Every row gives one point. Each copy is the shape, with its points in the same order, turned, moved and blurred by noise. Is it also mirrored, or only turned?

Shape, 7 rows:
[[ -8   4  -1]
 [-27 -39  54]
 [-27  29 -14]
 [ 53 -19   2]
 [-12 -35  11]
 [ -3  49 -15]
 [ 11   0 -14]]
Copy 1, 7 rows:
[[ -1  19   2]
 [ 23 -15 -57]
 [-15  48  -3]
 [ 30 -17  40]
 [ -3 -15 -14]
 [ -1  62  24]
 [ -1  12  25]]
Copy 1 is: mirrored
Copy 2 (7 x 3):
[[  4 -15   3]
 [-32 -39  64]
 [-11 -19 -32]
 [ 38  15  46]
 [-30  -6  40]
 [ 16 -20 -32]
 [  5   7   5]]
Copy 2 is: mirrored
Copy 3, 7 rows:
[[ -6  -4   6]
 [ 58  17  28]
 [-35  12  17]
 [ 19 -61 -11]
 [ 33   5  -5]
 [-50 -14  24]
 [ -8 -24  -6]]
Copy 3 is: mirrored

Shape (8 x 4):
[[ -4 -69 -18  -1]
 [ 35 -11  34  32]
 [ 27  12 -46 -15]
 [ 32 -15  -8 -19]
 [ -5 -23  69  -1]
 [ -1  31 -30 -16]
 [ 19  20 -22 -18]
 [ 13   6   4  -4]]
Copy 1 (8 x 4):
[[ 47  -2 -43  35]
 [ 41  19  20 -30]
 [  2 -10  37  51]
 [ 32 -21  16  22]
 [ 33 -27 -25 -57]
 [-30 -13  25  22]
 [ -4 -18  37  23]
 [  7 -12  16   2]]
Copy 1 is: mirrored
Copy 2 (8 x 4):
[[-46 -22   9  45]
 [ 10  49  21  22]
 [ 34 -41  10   3]
 [  6 -13  37   9]
 [-40  56  27 -15]
 [ 26 -28  -8 -25]
 [ 28 -22  13 -14]
 [ 10   5  13  -9]]
Copy 2 is: only turned

Shape, 9 rows:
[[  0 -48  21  17]
 [  8  -5 -38 -15]
 [ 16  33   8 -50]
 [ 16   5  35  10]
 [ 33   9  -4   9]
 [-44  32  17   4]
 [ -1   6  20 -35]
 [ -2 -33  -1  18]
 [ 15 -37  43 -61]]
Copy 1 (9 x 4):
[[-19 -43  -2  15]
 [-23  20 -33 -22]
 [ 40  23 -13 -45]
 [ 28 -12  -6  16]
 [ 11  10 -38   9]
 [  5  34  41   7]
 [ 21   0   5 -32]
 [-26 -19 -11  11]
 [ 24 -52  -1 -56]]
Copy 1 is: only turned
Copy 2, 9 rows:
[[  7 -28  33  -8]
 [ 25  19 -27   1]
 [  9  71   3 -17]
 [  5  21  43  10]
 [ 37  24  11  20]
 [-48  29  14  25]
 [ -1  36   7 -23]
 [ 10 -23  11   4]
 [  7  21  31 -73]]
Copy 2 is: only turned
Copy 3, 9 rows:
[[ 65 -13  30 -11]
 [-11 -20  -4  -7]
 [-18  48 -11 -12]
 [ 42  30   5  15]
 [ 23  -1 -15  13]
 [ -6  29  46  43]
 [  9  35  17 -14]
 [ 39 -19  25  -1]
 [ 33  42  21 -65]]
Copy 3 is: only turned

Shape (12 x 6):
[[ 25  30   1 -33 -25  22]
 [ 21  28  24 -64 -34 -18]
 [-11  24 -20  32   1  30]
 [-13 -16  23   5   5  11]
 [ 11  -5  66 -23  12 -13]
 [ 29  11  32 -13  10  -8]
 [  0  46  -1  -2 -10  24]
 [ -8  32 -19 -24 -46  33]
 [-41 -24 -13  30  -2 -20]
 [  4 -45 -14  25  18 -57]
 [-14  -3 -40  -3  42 -38]
 [-12  43 -19  11 -23  -6]]
Copy 1 (12 x 6):
[[ -4  50  35  11 -27  -3]
 [-23  49  39 -27 -66   7]
 [ 14  -4  29  22  25 -28]
 [-15 -24  15   6 -12  11]
 [-36 -12  36 -26 -28  47]
 [-15  14  34 -25  -9  35]
 [  1  23  53  15  -2 -19]
 [  7  31  37  30 -36 -37]
 [  0 -52 -10 -11  -5 -33]
 [  3 -33 -39 -61   4   1]
 [-29   1 -20 -43  23 -32]
 [ 17   9  45 -12  -7 -44]]
Copy 1 is: only turned
Copy 2, 12 rows:
[[ -8 -34  38   6  -8  50]
 [-20  -4  78  12 -28  30]
 [-19 -33 -21   3  45  30]
 [ 10  17  -9  10  11  15]
 [ 13  49  37 -10  -3  22]
 [  3  13  33 -25   5  25]
 [-28 -24  16   8  28  51]
 [-21 -48  22  40   2  45]
 [-14   1 -26  25  32 -30]
 [  2   6  -7 -23  15 -64]
 [-52  -3 -19 -31   1 -30]
 [-39 -30  19  17  40  15]]
Copy 2 is: mirrored
Copy 3, 12 rows:
[[  9 -14 -35 -40  11  -4]
 [-17 -32 -30 -39  40  23]
 [ 38  10 -22  21 -14 -15]
 [ -2  11  -7  17 -14  21]
 [-11 -18  19 -10  -3  65]
 [  2 -32   9 -15  -9  23]
 [ 39  -1 -26  -5  10   1]
 [ 12  10 -59 -13  25 -15]
 [-14   2 -16  69 -12  -6]
 [-45 -31  14  57 -28  -9]
 [-17 -13  34  39   3 -42]
 [ 28 -18 -35  27  26 -18]]
Copy 3 is: mirrored

Shape (11 x 8):
[[ 11 -54  -4 -14  -1   7 -35 -29]
 [-10 -16 -35 -52 -13   4   3  27]
 [ 21   2  -6  25  55  -8  37  51]
 [ -7  -3 -38  30  35  10   4   0]
 [ -6  23  34 -14 -14 -10 -11  11]
 [  2  -8  -6  27  10 -45  29 -10]
 [-45  -4   2  -3  71   6  18  67]
 [ -4  12 -18  28   6 -37   7  28]
 [-15 -17 -33  53   3   7  42  13]
 [-12  -5  12 -15 -19  48   1 -43]
 [ 41  -5  35  50 -14 -34   5  22]]
Copy 1 (11 x 8):
[[ 24  28 -37  49  16 -20   2 -12]
 [  1   0 -33  31 -15  20 -15  58]
 [ 53 -61  10 -29  12  23 -17  11]
 [ 26 -46 -12  12 -24  -2   7 -16]
 [ -3  22  32  13  16  28  15  18]
 [ 13 -24  33  -1  -1 -28 -24  -4]
 [ 80 -56  23  20 -12  47  11  43]
 [  7 -31  28   5 -17  19 -30  -4]
 [ 36 -27   2 -23 -53 -13 -13  -8]
 [  1  35 -20  10  -9 -18  57  12]
 [ 21  16  35 -31  25  11 -34 -33]]
Copy 1 is: mirrored
Copy 2 (11 x 8):
[[ -3  -5  -3 -34 -28  25 -15 -71]
 [  4  50   1 -15  24  12  13 -33]
 [ 26  -5   6  -9  12  25 -33  62]
 [  8  -2  14  10 -19  56  -7   9]
 [-11 -26   7 -15  16 -26  28 -18]
 [ -5 -41  -8   5  33  38 -23  -6]
 [ 43  17  67 -25  14  25   1  46]
 [-31 -13  14   8  20  25 -10  26]
 [  9  -3  18  52   3  43 -32   5]
 [ 34 -12  -7  16 -30   0  33 -61]
 [-26 -49 -10   4   5 -13 -48   9]]
Copy 2 is: mirrored
Copy 3:
[[-14  -9   3  -3  30 -22  32 -47]
 [  9 -34 -61  -8  14  -6  -6  -3]
 [ 56  21 -15  -5 -36  37  42  28]
 [  5   1   1 -30 -30 -12  39  20]
 [  9 -16  17   6  14  30 -32   4]
 [  1  15   5  32 -46   0  13   3]
 [ 14 -13 -32 -15  -5  66  53  62]
 [ 26 -22   4  14 -44   8  10  22]
 [ -2   1 -12 -28 -74  12  28  -2]
 [-35  13   4 -47  19   1 -23 -26]
 [ 47   0  42  23 -39  32   3 -34]]
Copy 3 is: mirrored
